Each row of a before or after table is a point. One or more steps were done to the points. Then noise was added and the rows were shuffled. The steps act on how far a point lies along the listed directions, d1 being the first. What was done? A step turns or swaps two directions, mirrors them in a line or flattens them onto one, adds a multiple of one to another, or multiplies one. Angles are multiples of 10 degrees, from the lower direction toward the higher: turns from -170 to 170, lines from 10 to 170 but not 90. Use the fewest steps. Two steps may share a direction if one is a turn and the other turns, adds or multiplies; they go together, in the order done. Otherwise the lowest direction goes first.

Directions:
(1): [-0.20 -0.51 -0.37]
(2): [ 0.03 -0.39  0.53]
(3): [-0.63  0.14  0.14]
Before (9 x 3):
[[-0.18 -0.34  0.36]
 [ 0.13  0.47 -0.09]
 [-0.07  0.51 -0.09]
 [ 0.03 -0.02  0.20]
 [ 0.00  0.03 -0.15]
 [-0.05 -0.07  0.41]
 [ 0.49  0.34 -0.06]
 [ 0.08  0.05  0.48]
 [ 0.02  0.06  0.18]]
After (9 x 3):
[[-0.20  0.37  0.45]
 [ 0.55  1.06  0.26]
 [ 0.08 -0.17 -0.14]
 [ 0.68  0.55  0.59]
 [ 0.65  0.77  0.47]
 [-0.03  0.84  0.67]
 [ 0.03  0.34  0.27]
 [-0.56 -0.27  0.05]
 [-0.06  0.27  0.21]]
Steps: multiply d1 by 3; swap d2 and d3

Directions:
(1): [ 0.75 -0.03  0.10 -0.03]
(2): [ 0.09  0.55 -0.51  0.12]
(3): [-0.03  0.32  0.46  0.52]
Before (11 x 4):
[[-0.48  0.22 -0.08  0.06]
 [ 0.04  0.33  0.13  0.18]
 [-0.38 -0.51  0.15 -0.40]
 [ 0.01  0.61 -0.35  0.04]
 [ 0.18  0.11  0.03  0.00]
 [ 0.18  0.21 -0.22  0.11]
 [-0.08  0.30 -0.37 -0.23]
 [ 0.21  0.79  0.02  0.57]
 [-0.39 -1.26  0.88 -0.42]
 [-0.29  0.37  0.13  0.37]
 [-0.31 -0.13  0.44 -0.02]]
After (11 x 4):
[[-0.13  1.04 -1.25  0.05]
 [ 0.18  0.35 -0.57 -0.24]
 [ 0.51  0.05  0.18 -0.03]
 [-0.04  0.02  0.39  0.10]
 [-0.03 -0.16  0.92  0.35]
 [ 0.36  0.17  0.39  0.33]
 [-0.05 -0.27  0.25  0.04]
 [ 0.23 -0.24  0.18 -0.38]
 [ 0.12  0.52 -0.11  0.14]
 [-0.17 -0.02  0.16 -0.01]
 [ 0.20 -0.33  0.59 -0.12]]
Steps: turn d1 and d2 by -160 degrees

Directions:
(1): [-0.05  0.29 -0.55  0.23 -0.68  0.00 -0.15  0.49]
(2): [ 0.12  0.04  0.19 -0.20 -0.69  0.36 -0.05 -0.67]
(3): [-0.18  0.51 -0.34 -0.28  0.07 -0.14  0.77 -0.23]
(4): [-0.07 -0.48 -0.24 -0.88 -0.13 -0.14 -0.08  0.22]
(5): [-0.85 -0.32 -0.09  0.27 -0.13 -0.36 -0.07 -0.33]
Before (9 x 8):
[[-0.34  0.17  0.25  0.21  0.76 -0.35 -0.05 -0.23]
 [-0.02 -0.35  0.00 -0.11  0.18 -0.29 -0.38  0.20]
 [-0.11  0.07 -0.29  0.47 -0.16 -0.32 -0.24  0.34]
 [-0.19  0.03 -0.29  0.30  0.08 -0.22 -0.21  0.31]
 [ 1.21  0.41  0.38 -0.03  0.28  0.48 -0.02  0.76]
 [-0.48  0.37 -0.52  0.06 -0.25 -0.40  0.41  0.36]
 [ 1.01  0.43 -0.12  0.09  0.44  0.34  0.33  0.48]
 [-0.27  0.44 -0.45 -0.04  0.08  0.25  0.89 -0.39]
 [-0.13  0.06  0.48  0.26 -0.45  0.39 -0.16 -0.29]]
After (9 x 8):
[[-0.38  0.23  0.14 -0.03  0.76 -0.41  0.12 -0.24]
 [-0.47  0.00 -0.57 -0.28 -0.32 -0.41  0.17  0.53]
 [ 0.96  0.41 -0.27 -0.18  0.40  0.28  0.45  0.50]
 [ 1.20  0.64  0.31  0.01  0.32  0.46  0.24  0.67]
 [-0.21  0.31  0.38  0.24 -0.42  0.32  0.13 -0.41]
 [-0.13  0.20 -0.35  0.45 -0.14 -0.32 -0.08  0.29]
 [ 0.03 -0.19  0.14  0.26  0.22 -0.21 -0.43  0.15]
 [-0.28 -0.08 -0.54 -0.73 -0.05  0.16  0.70 -0.15]
 [-0.17  0.11 -0.30  0.30  0.10 -0.19 -0.12  0.27]]
Steps: turn d3 and d4 by 50 degrees

Directions:
(1): [-0.40 -0.33  0.30  0.44  0.01  0.25 -0.71  0.42  0.13]
(2): [-0.30 -0.46  0.38 -0.64  0.47  0.00  0.00 -0.12 -0.46]
(3): [-0.76  0.01 -0.55 -0.05  0.28 -0.26  0.31  0.31  0.30]
Before (12 x 9):
[[-0.01  0.06 -0.30  0.20 -0.15  0.03  0.04  0.32  0.42]
 [ 0.15 -0.11  0.43  0.40 -0.34  0.35 -0.84  0.00 -0.09]
 [ 0.42 -0.30  0.71 -0.56  0.12  0.18  0.03 -0.63 -0.77]
 [-0.49 -0.13  0.03  0.18  0.29  0.24 -0.22  0.40 -0.13]
 [-0.92 -0.66  0.30 -0.41  0.50  0.07 -0.41  0.17 -0.31]
 [ 0.02 -0.35  0.36 -0.44  0.14  0.00 -0.26 -0.21 -0.25]
 [-0.09 -0.11  0.29  0.09  0.08  0.24 -0.32  0.13  0.05]
 [-0.23 -0.51  0.67 -0.19  0.14  0.11 -0.49  0.22 -0.25]
 [-0.16 -0.52  0.60 -0.48  0.23  0.01 -0.40 -0.15 -0.45]
 [-0.11 -0.11  0.02 -0.41  0.05 -0.22  0.17  0.09 -0.16]
 [ 0.37 -0.07  0.09  0.22 -0.29  0.14 -0.03 -0.03  0.02]
 [-0.81 -0.27 -0.02 -0.10  0.25 -0.19  0.28  0.04 -0.18]]
After (12 x 9):
[[-0.84 -0.57  0.45 -0.04  0.31  0.00 -0.17  0.07 -0.39]
 [-0.07 -0.19  0.38  0.15  0.17  0.41 -0.37  0.20 -0.33]
 [-0.03 -0.35  0.38 -1.20  0.57 -0.13  0.66 -0.68 -0.85]
 [ 0.25 -0.02  0.37 -0.08  0.03  0.24 -0.16 -0.12 -0.14]
 [ 0.43  0.10 -0.15  0.17 -0.35  0.03  0.28 -0.11  0.10]
 [-0.08 -0.61  0.71 -1.00  0.43 -0.07 -0.14 -0.40 -0.77]
 [ 0.16  0.11 -0.20  0.46 -0.32  0.14 -0.15  0.37  0.49]
 [-0.34 -0.30  0.12 -0.47  0.18 -0.19  0.00  0.15 -0.19]
 [-0.55 -0.92  0.96 -0.76  0.56  0.27 -0.64 -0.09 -0.78]
 [ 0.79  0.24  0.30  0.09 -0.49  0.19 -0.28 -0.46 -0.24]
 [-0.04 -0.40  0.38 -0.81  0.36 -0.10 -0.04 -0.33 -0.40]
 [ 0.16 -0.53  0.86 -0.62  0.19  0.05 -0.25 -0.21 -0.62]]
Steps: turn d1 and d3 by -60 degrees; multiply d2 by 1.6

Directions:
(1): [ 0.34 -0.04 -0.74  0.05 -0.52  0.36 -0.72  0.02  0.26 -0.27  0.02  0.16]
(2): [ 0.16  0.25  0.74  0.46  0.06  0.23 -0.43  0.75  0.23 -0.18 -0.08 -0.01]
(3): [-0.14  0.34 -0.29  0.47 -0.14 -0.46 -0.30  0.27 -0.57  0.56  0.50 -0.11]
(4): [-0.26  0.11  0.01 -0.64  0.04  0.11 -0.02  0.37 -0.31 -0.66  0.75 -0.11]
(5): [-1.00 -0.25 -0.01 -0.26 -0.10 -0.24 -0.50  0.20  0.08  0.07 -0.49  0.09]
Before (8 x 12):
[[-0.03  0.49  0.41  0.23  0.08 -0.18 -0.26  0.56 -0.01 -0.12  0.18  0.07]
 [-0.15  0.39  0.59 -0.12  0.06  0.28  0.00  0.51 -0.25 -0.16  0.29 -0.15]
 [-0.21  0.08 -0.28  0.51  0.04 -0.21 -0.57  0.18 -0.44  0.42  0.51 -0.29]
 [ 0.96  0.20  0.64  0.60  0.30  0.07  0.92 -0.28  0.08  0.60 -0.58  0.03]
 [ 1.17  0.37  0.00  0.71 -0.37  0.83 -0.18  0.33  0.28 -0.55  0.54  0.13]
 [ 0.38  0.30  0.25  0.46  0.05 -0.37  0.35  0.22 -0.43  0.18  0.40  0.07]
 [ 0.22 -0.19  0.13  0.36  0.05  0.26  0.27 -0.56  0.48 -0.08 -0.61  0.09]
 [-0.61  0.34 -0.33 -0.19  0.00 -0.28 -0.21  0.50 -0.73 -0.33  0.85 -0.15]]
After (8 x 12):
[[-0.09  0.37  0.58 -0.22  0.06  0.32 -0.02  0.50 -0.22 -0.19  0.21 -0.14]
 [-0.06 -0.19 -0.02  0.12  0.19  0.23 -0.33 -0.07  0.04 -0.03  0.11 -0.20]
 [ 0.01  0.41  0.46  0.07  0.11 -0.05 -0.21  0.48  0.18 -0.24  0.07  0.05]
 [ 1.19  0.41 -0.01  0.70 -0.41  0.81 -0.21  0.35  0.26 -0.51  0.56  0.12]
 [ 0.42  0.12  0.35  0.29  0.15 -0.10  0.46  0.11 -0.14 -0.11  0.20  0.14]
 [ 0.90  0.24  0.57  0.72  0.23 -0.02  0.82 -0.26 -0.06  0.76 -0.48  0.04]
 [-0.50  0.15 -0.13 -0.56  0.09  0.02  0.00  0.30 -0.34 -0.72  0.52 -0.10]
 [ 0.15  0.00 -0.07  0.63 -0.01  0.05  0.08 -0.40  0.20  0.22 -0.32  0.03]]
Steps: multiply d3 by 0

Directions:
(1): [ 0.01 -0.02 -0.06  0.85  0.46 -0.78 -0.11  0.37 -0.39 -0.21 -0.27  0.49
 -0.57 -0.09 -0.29  0.04  0.03 -0.05]
(2): [-0.22 -0.23  0.16 -0.11 -0.67 -0.11 -0.77  0.72  0.01  0.41  0.25  0.11
  0.03  0.35 -0.33 -0.02  0.49 -0.42]
(3): [ 0.38 -0.21  0.32  0.30 -0.17  0.40 -0.20 -0.42 -0.10 -0.17 -0.72  0.30
  0.10  0.71  0.09  0.24  0.59  0.47]
(4): [ 0.00 -0.19 -0.74 -0.06 -0.04  0.38 -0.12  0.00 -0.89  0.22  0.09  0.64
  0.51  0.04 -0.04  0.33 -0.48 -0.05]
(5): [-0.12 -0.38  0.03  0.20  0.65 -0.05 -0.64 -0.89  0.14 -0.03  0.22 -0.14
  0.36 -0.08 -0.31 -0.02  0.18 -0.67]
(6): [-0.37 -0.85 -0.20  0.04  0.08  0.07  0.06 -0.15  0.59  0.16  0.53  0.44
 -0.47  0.31 -0.10 -0.13 -0.26  0.65]
Before (10 x 18):
[[-0.10 -0.30 -0.68 -0.40  0.00  0.28  0.68  0.33 -0.21  0.22  0.14  0.55
  -0.30  0.21  0.08  0.05 -0.48  0.78]
 [ 0.11  0.52 -0.71  0.24  0.09 -0.07  0.60  0.62 -0.47  0.14 -0.17  0.29
   0.17 -0.35  0.12  0.06 -0.61  0.25]
 [ 0.04  0.37 -0.58 -0.21 -0.18 -0.17  0.46  0.20 -0.57  0.30  0.31 -0.06
   0.37 -0.31  0.10  0.20 -0.53  0.11]
 [-0.06  0.23  0.04  0.22 -0.43 -0.11  0.06  0.74 -0.05  0.03 -0.37  0.01
   0.04  0.13 -0.08  0.00  0.21  0.02]
 [ 0.06  0.45 -0.33  0.38  0.31 -0.66  0.55  0.73 -0.96 -0.15 -0.10  0.63
  -0.66 -0.29 -0.15  0.11 -0.66  0.31]
 [ 0.17  0.02  0.10  0.05 -0.26  0.49  0.65 -0.29 -0.12 -0.10 -0.36  0.04
  -0.01  0.44  0.42  0.18  0.00  0.68]
 [-0.28  0.06  0.50 -0.14 -0.01 -0.61  0.56  0.64  0.82 -0.05  0.00 -0.15
  -0.83 -0.37  0.34 -0.39 -0.20  0.73]
 [-0.10 -0.31 -0.03 -0.08  0.48 -0.14 -0.86 -0.36 -0.05  0.54  0.44 -0.28
   0.66 -0.16 -0.55 -0.07  0.04 -1.20]
 [ 0.11  0.06 -0.36  0.09  0.03  0.25 -0.05  0.18 -0.57  0.48 -0.08  0.15
   0.43  0.09  0.07  0.12  0.01 -0.36]
 [ 0.09 -0.39 -0.39 -0.02  0.79  0.31 -0.09 -0.89  0.01  0.04  0.21  0.17
   0.53 -0.26 -0.14 -0.03 -0.40 -0.47]]
After (10 x 18):
[[ 0.00  0.31 -0.54 -0.33 -0.38 -0.11  0.30  0.31 -0.53  0.40  0.38 -0.07
   0.44 -0.24  0.07  0.19 -0.42  0.02]
 [-0.15 -0.33 -0.62 -0.58 -0.24  0.42  0.55  0.41 -0.14  0.34  0.24  0.49
  -0.18  0.31  0.07  0.04 -0.39  0.71]
 [ 0.07 -0.10  0.19 -0.18 -0.67  0.61  0.29 -0.02 -0.05  0.14 -0.19 -0.01
   0.12  0.64  0.33  0.15  0.23  0.48]
 [-0.06 -0.27 -0.08  0.36  0.83 -0.49 -0.76 -0.32 -0.25  0.36  0.25 -0.07
   0.37 -0.27 -0.62 -0.05 -0.05 -1.14]
 [ 0.11  0.53 -0.67 -0.19 -0.11  0.33  0.68  0.39 -0.27  0.24 -0.03  0.05
   0.44 -0.32  0.27  0.03 -0.64  0.28]
 [-0.26  0.07  0.52 -0.38 -0.10 -0.39  0.65  0.49  0.93 -0.03  0.05 -0.29
  -0.66 -0.36  0.43 -0.40 -0.23  0.77]
 [ 0.12  0.09 -0.38  0.24  0.17  0.15 -0.01  0.17 -0.62  0.39 -0.14  0.23
   0.34  0.05  0.05  0.13 -0.02 -0.34]
 [ 0.19  0.61 -0.37 -0.31  0.34  0.09  1.14 -0.06 -0.62 -0.22 -0.03  0.14
  -0.17 -0.43  0.31  0.09 -1.02  0.62]
 [-0.02 -0.47 -0.32 -0.31  0.37  0.49 -0.37 -0.70  0.11  0.26  0.39  0.09
   0.69 -0.08 -0.19 -0.05 -0.21 -0.65]
 [ 0.02  0.30 -0.03  0.40 -0.10 -0.21  0.31  0.53 -0.12 -0.16 -0.51  0.06
  -0.08 -0.02 -0.02  0.02  0.05  0.15]]
Steps: turn d1 and d2 by -70 degrees

Directions:
(1): [-0.60  0.10  0.48  0.21  0.43 -0.25 -0.44 -0.50  0.73 -0.46 -0.14  0.44
  0.23 -0.48 -0.20 -0.22 -0.10 -0.41  0.14 -0.18]
(2): [ 0.60 -0.30 -0.24 -0.17 -0.32 -0.34 -0.18 -0.04 -0.14 -0.19 -0.24 -0.07
  0.25 -1.07  0.37  0.31  0.52 -0.21 -0.24 -0.42]
(3): [-0.08 -0.03  0.08 -0.19  0.16 -0.21  0.65  0.60  0.05 -1.01  0.57 -0.46
 -0.33 -0.35 -0.31  0.13 -0.10 -0.15  0.22  0.15]
Before (14 x 20):
[[ 0.27 -0.08 -0.42  0.06 -0.15  0.31 -0.18 -0.04 -0.36  0.70 -0.12 -0.06
  -0.19  0.75  0.21 -0.25 -0.03  0.28 -0.11  0.18]
 [ 1.01 -0.25 -0.75 -0.20 -0.58  0.05  0.37  0.62 -0.99  0.80 -0.09 -0.40
  -0.20  0.27  0.52 -0.01  0.43  0.41 -0.32 -0.18]
 [-0.37  0.04  0.12  0.28  0.26  0.21 -0.07 -0.33  0.15  0.38  0.12  0.16
  -0.17  0.76 -0.19 -0.29 -0.30 -0.12  0.05  0.18]
 [ 0.00  0.05 -0.01 -0.06  0.03  0.12 -0.29 -0.11 -0.08  0.57 -0.14  0.37
   0.04  0.62  0.14 -0.24 -0.09  0.14 -0.08  0.13]
 [-0.69  0.28  0.35  0.11  0.38  0.16  0.06 -0.06  0.31  0.02  0.06  0.12
  -0.12  0.41 -0.13 -0.18 -0.58  0.02  0.19  0.18]
 [-0.12  0.30  0.00 -0.03  0.04  0.31  0.70  0.55 -0.20 -0.49  0.61 -0.41
  -0.63  0.78 -0.44  0.20 -0.41  0.34  0.22  0.50]
 [-0.56  0.07  0.32  0.15  0.37 -0.06  0.30  0.08  0.41 -0.49  0.36 -0.09
  -0.21  0.61 -0.43 -0.55 -0.35  0.00  0.44  0.25]
 [-0.94  0.34  0.25  0.47  0.32  0.22 -0.51 -0.76  0.45  0.78 -0.20  0.72
   0.23  0.80 -0.29 -0.51 -0.33 -0.16  0.24  0.15]
 [-0.64  0.18  0.44  0.13  0.25  0.17  0.13 -0.25  0.35 -0.34  0.28  0.02
  -0.06  0.32 -0.27 -0.32 -0.48 -0.05  0.45  0.43]
 [ 0.18 -0.03 -0.34 -0.09 -0.11  0.40  0.64  0.35 -0.61  0.22  0.33 -0.41
  -0.22  0.85 -0.07 -0.11 -0.12  0.29 -0.17  0.24]
 [ 0.35  0.10 -0.22 -0.25 -0.44 -0.01  0.07  0.11 -0.18  0.10 -0.26 -0.08
  -0.12 -0.16  0.32  0.22  0.31  0.22 -0.35  0.13]
 [ 0.18  0.07 -0.06  0.25 -0.04  0.25 -0.55 -0.70 -0.08  0.90 -0.44  0.13
   0.11  0.47  0.20 -0.17 -0.23  0.36 -0.17  0.16]
 [-0.08  0.14  0.09 -0.07  0.01  0.07  0.21  0.30  0.18  0.03  0.32 -0.13
  -0.16  0.19 -0.23 -0.15 -0.10  0.02  0.17  0.25]
 [-0.12 -0.06 -0.17 -0.09 -0.35  0.14  0.12  0.20 -0.34  0.57  0.21 -0.09
  -0.07  0.52  0.01  0.07 -0.15  0.22  0.07  0.23]]
After (14 x 20):
[[ 0.48 -0.09 -0.54 -0.23 -0.28  0.43  0.91  0.67 -0.94  0.31  0.51 -0.64
  -0.40  0.94  0.02  0.03 -0.07  0.47 -0.23  0.33]
 [ 0.02 -0.05 -0.30 -0.19 -0.40  0.20  0.31  0.42 -0.54  0.59  0.30 -0.26
  -0.15  0.68  0.07  0.15 -0.13  0.35  0.07  0.33]
 [-1.34  0.42  0.48  0.47  0.59  0.13 -0.45 -0.72  0.78  0.34 -0.02  0.75
   0.19  0.71 -0.51 -0.60 -0.48 -0.32  0.39  0.16]
 [ 0.24  0.24 -0.20 -0.19 -0.12  0.28  0.86  0.85 -0.41 -0.60  0.66 -0.67
  -0.70  0.57 -0.33  0.35 -0.27  0.37  0.12  0.45]
 [ 0.00  0.09  0.06 -0.08 -0.01  0.04  0.23  0.40  0.16 -0.01  0.37 -0.18
  -0.21  0.12 -0.19 -0.10 -0.04  0.02  0.16  0.23]
 [-0.78  0.26  0.43  0.07  0.49  0.01  0.10 -0.03  0.45 -0.30  0.14  0.08
  -0.12  0.18 -0.23 -0.20 -0.60 -0.12  0.26  0.16]
 [ 0.02  0.14 -0.01  0.25  0.02  0.34 -0.42 -0.59 -0.02  0.89 -0.30  0.02
  -0.06  0.75  0.07 -0.25 -0.39  0.46 -0.07  0.28]
 [ 0.42 -0.08 -0.55  0.01 -0.23  0.43  0.06  0.21 -0.56  0.78  0.03 -0.25
  -0.32  1.01  0.18 -0.22 -0.04  0.41 -0.08  0.30]
 [-0.57 -0.01  0.41  0.06  0.40 -0.25  0.30  0.11  0.54 -0.84  0.41 -0.18
  -0.21  0.24 -0.45 -0.54 -0.33 -0.16  0.49  0.10]
 [-0.48  0.06  0.17  0.31  0.33  0.18  0.03 -0.20  0.24  0.13  0.24  0.10
  -0.23  0.66 -0.34 -0.29 -0.32 -0.22  0.14  0.20]
 [-0.06  0.11 -0.01 -0.06  0.08  0.16 -0.14  0.00 -0.11  0.50 -0.03  0.31
  -0.11  0.76  0.05 -0.22 -0.19  0.19 -0.02  0.19]
 [-0.73  0.18  0.56  0.11  0.31  0.01  0.13 -0.19  0.59 -0.68  0.31  0.05
  -0.02  0.01 -0.34 -0.29 -0.50 -0.20  0.51  0.35]
 [ 1.46 -0.31 -1.08 -0.27 -0.84  0.29  0.65  0.89 -1.55  1.30 -0.05 -0.67
  -0.35  0.77  0.66  0.11  0.43  0.80 -0.45  0.03]
 [ 0.46  0.11 -0.26 -0.30 -0.53  0.09  0.12  0.18 -0.34  0.29 -0.25 -0.09
  -0.14  0.01  0.36  0.21  0.33  0.32 -0.33  0.19]]
Steps: multiply d1 by 1.6; turn d2 and d3 by -20 degrees
